Each row of a before or after table is a point. The points were changed in one or more steps. Then noise was added and the rows were shuffled. The steps act on how far a point lies along the listed directions, d1 being the first. Write out the steps. A step turns or swaps two directions, mirrors them in a line or flattens them onto one, adds a multiple of one to another, or multiplies one. Angles are multiples of 10 degrees, from the lower direction toward the higher: turns from -170 to 170, lines from 10 to 170 but not 90. Use the fewest steps. Two steps may share a direction if one is a turn and the other turns, adds or multiplies; they go together, in the order done. Otherwise the lowest direction goes first.

Directions:
(1): [ 37 -39  52]
(2): [42 60 15]
(3): [-50  22  51]
Before (13 x 3):
[[ 17  36 -95]
 [-36  55  21]
 [ 62 -16 -35]
 [ 50   0 -24]
 [ 52   7 -41]
 [  9  26 -18]
 [ 42   3 -65]
 [-48 -54 -42]
 [ 41 -30 -46]
 [  1   2 -37]
 [ 41  -2 -27]
 [ 11  17  -9]
 [ 10 -69 -50]]
After (13 x 3):
[[-33 -66 -40]
 [ 76 -15 -67]
 [ 60 -30  24]
 [ 43 -51   8]
 [ 48 -14  13]
 [ 67  -8   3]
 [-21  59 -27]
 [ 71 -29 -16]
 [ 21 -14 -27]
 [ 25  14 -13]
 [ 47 -11  16]
 [ 17  11  -9]
 [ 14 -81  -2]]
Steps: turn d1 and d3 by 50 degrees

Directions:
(1): [-41 -82 -29 -42  42  19   1 -42]
(2): [ 23  58  10 -19  45   4  52 -77]
Before (11 x 8):
[[ 29  56  21  13   3   0  13   9]
 [-37 -92 -41 -13  16  25 -18   5]
 [  8  41  13  29 -22 -20 -24  67]
 [-26 -23 -15  -1  14   9  11 -12]
 [ 49  61  37  49 -34 -34  -5  64]
 [  2 -24   2 -18  10 -16   1 -10]
 [-28 -52   8   3   9   5  13 -26]
 [ 37  52  35  42 -65 -23 -28  46]
 [ 20  13  30  33 -51  -8 -42  35]
 [-17 -43 -13  -4  17  19  14 -18]
 [ 10  52   6  20 -29 -16 -11  18]]
After, 11 rows:
[[-11 -37  -9  23 -18   7  -6  30]
 [ 40  48  22 -15  62 -12  56 -72]
 [-37 -91 -40  -1  -2  19 -34  33]
 [-25 -48  18  24 -24  -5 -10  20]
 [  9   1  17 -22  31  11  11 -82]
 [  3  43  -1  -8  12  -3  15 -45]
 [ 28  54  20   6  16   2  20 -10]
 [-25 -19 -10  19 -13   0  -9  19]
 [ -6  28  -3 -28  57   2  31 -51]
 [ 19  38  16 -24  32   1  36 -97]
 [  4 -24   4  -7  -6 -23  -9  10]]
Steps: mirror d1 and d2 in the line at 140 degrees

Directions:
(1): [ 55 -87 -13  30   0   9 -25 -20 -76  34 -21]
(2): [-30 -73  62  10 -52  13 -31 -23  49 -56  -7]
(3): [-20  41  29   1 -45  31  37 -10 -95 -60 -10]
(4): [-16  -2  91 -19  12 -81   0   4 -34  43  39]
Before, 9 rows:
[[  6  23  -4  -7   6   4  12  16 -39   8   4]
 [ 10  24  14 -12  18 -28  24   4 -57  31  12]
 [ 24 -33 -31  15  -6  40  -3 -14   9  13 -13]
 [ 23 -39 -21  20  -2  13 -29  -5   8   8 -18]
 [ 46 -95   6  22  20  -7 -35  -9 -60  36 -24]
 [  7 -34   7   5  -3   9 -13  -4  -3  17  -7]
 [ -6  -8  24  16   5  -8  -4   2   2  -5   5]
 [ 40 -18 -15  11  -8  28  -2  -6 -27  -7 -31]
 [  8   4   9   3  -2   1  24  14 -43 -16  11]]
After, 9 rows:
[[ 45 -82 -12  29   2  28 -23 -13 -79   5 -39]
 [ 41 -35   8   4  14 -15 -15  -1  -3  32 -12]
 [ 25 -41 -18  11   5  15 -11 -10  23  35  -3]
 [  8  31   3  -7   8  -7  31   2 -69  11   2]
 [  7  17   3 -10  14 -11   7  18 -30  23  12]
 [  7 -30   0   7 -10  21  -7  -6 -10   5 -11]
 [ -6  -2  16  19  -2   7   1   0  -6 -19  -1]
 [ 22 -39 -21  20  -2  13 -30  -3   8   9 -18]
 [  9  -6  22  -1  10 -23  17  17 -29   8  21]]
Steps: swap d3 and d4
